Every row gives one point. The points of each table are mixes of a few directions, plus a little noise. Count the directions of each table, and those that both share. Where both have some left over, give the other angles between the two spaces (their principal angles), to ten degrees, smallest first.
In the rows, zero is written as 128.

First, 4 rows:
[[106 184  91]
 [128 127 129]
 [155  61 171]
 [123 140 120]]
Second, 6 rows:
[[140 153 129]
 [185 141 120]
 [175 127 120]
 [ 82 115 134]
 [ 47  79 136]
 [139 153 129]]
Directions: first 1, second 2, shared 0; angles 40

First, 8 rows:
[[194 125 158  72 185 116]
 [ 99 129 115 153 103 134]
 [128 128 128 128 128 129]
 [ 71 131 101 177  78 139]
 [179 126 151  85 173 119]
 [156 127 141 105 152 123]
 [147 127 137 112 145 124]
 [ 51 132  93 193  61 142]]
Second (8 x 6):
[[155 127 141 105 152 123]
 [147 127 137 112 144 124]
 [139 128 133 119 138 126]
 [ 79 130 106 169  86 137]
 [ 35 132  86 206  47 145]
 [147 127 137 112 145 124]
 [118 128 124 136 120 130]
 [202 125 162  65 193 114]]
Directions: first 1, second 1, shared 1

First, 7 rows:
[[168 132 110  88 119 155 106 165 121]
 [157 126 110 127 160 120 124  84  99]
 [138 122 119 151 170 105 136  60 100]
 [  7 130 194 177  62 113 167 186 206]
 [138 125 119 138 153 116 130  90 110]
 [126 130 131 120 115 136 125 151 136]
 [159 131 115  95 117 151 110 162 124]]
Second, 8 rows:
[[122 200 145  94  70 113 129 155  82]
 [197 146 159 216  87 119 102  97 130]
 [110 118 110 118 152 109 153  78 124]
 [ 96 111 119  95 159 141 129 161 127]
 [132  72  92  95 123 158 142 136 204]
 [ 89 148 148 132 182 113 118 143  64]
 [139 137 128 149 123 107 139  77 120]
 [139  92 123 124 128 163 112 177 173]]
Directions: first 2, second 4, shared 1; angles 90

First:
[[171 141 109 104 118 118 100 102 126 104 136]
 [ 29 120 133 168  95 137 196 145 158 152  84]
 [187 121 146 113 177 129  87 140  97 129 167]
 [183 130 129 108 152 124  90 123 109 118 155]
 [138 138 110 117 106 121 122 107 137 112 121]
 [ 90  89 196 170 209 154 150 206  96 187 153]
 [146 149  92 107  84 114 118  87 146  97 114]
 [ 80 136 109 139  82 125 162 114 156 124  93]]
Second:
[[170 196 149 101 146  95  64 119 166 114 125]
 [ 99  82 115 101 137 183 124 146 144 137  74]
 [163 102  93 137 103 130 142 149  87 110 132]
 [ 70 121 148  95 165 178  96 130 204 141  74]
 [120 111 127 136 120 127 154 122 100 143 136]
 [175 188 116 210  99  58 141 139 132  56 237]
 [130 135 146 113 130 111 134 104  99 162 125]
 [149 124 123 132 114 111 145 121  85 138 141]
 [ 77  94 135 128 136 160 152 125 136 151 111]]
Directions: first 2, second 4, shared 0; angles 30, 80

First, 8 rows:
[[130 181 165 138 113 194  83 151 161 132 121 136 160 180]
 [117 100 102 104 153 108 153  93 121  96 132 136 134 104]
 [126 110  89 101 118  23 145 107 141  89 116  98  95  73]
 [118 103  75 118 131  32 189 127 118 136 109 100  76  67]
 [115 116 126 139 111  66 141 134  68 116 132 122 126 108]
 [131 156 153 148 140 226 119 153 146 172 126 148 147 176]
 [165 108 162 141 124 180  82 128 139 152 157 136 122 152]
 [122 149 151 135 135 193 113 133 129 130 131 149 164 165]]
Second (10 x 14):
[[123 149 149 130 114 147  97 127 138 106 123 136 158 156]
 [113 208 147 103 130 148 107 153 120  93 143 123 165 138]
 [148  85 157 152 114 118 106 129  64 141 167 135 122 125]
 [138 133 118 114 149 103 155 150  74 149 172 112  95  80]
 [135 120  89 110 140 134 147 106 229 139  86 117  98 123]
 [ 69 198 103 113 152 107 198 163  63 115 116 127 157 108]
 [148  91 114 128 134 118 137 117 145 151 133 121  92 109]
 [ 72  96 111 170  99 145 147  84 200 107   7 168 187 205]
 [157  77 126 137 124 126 116 110 153 149 134 125  95 122]
 [174 123 168 122 122 135  72 140  94 132 199 117 110 114]]
Directions: first 5, second 4, shared 3; angles 80
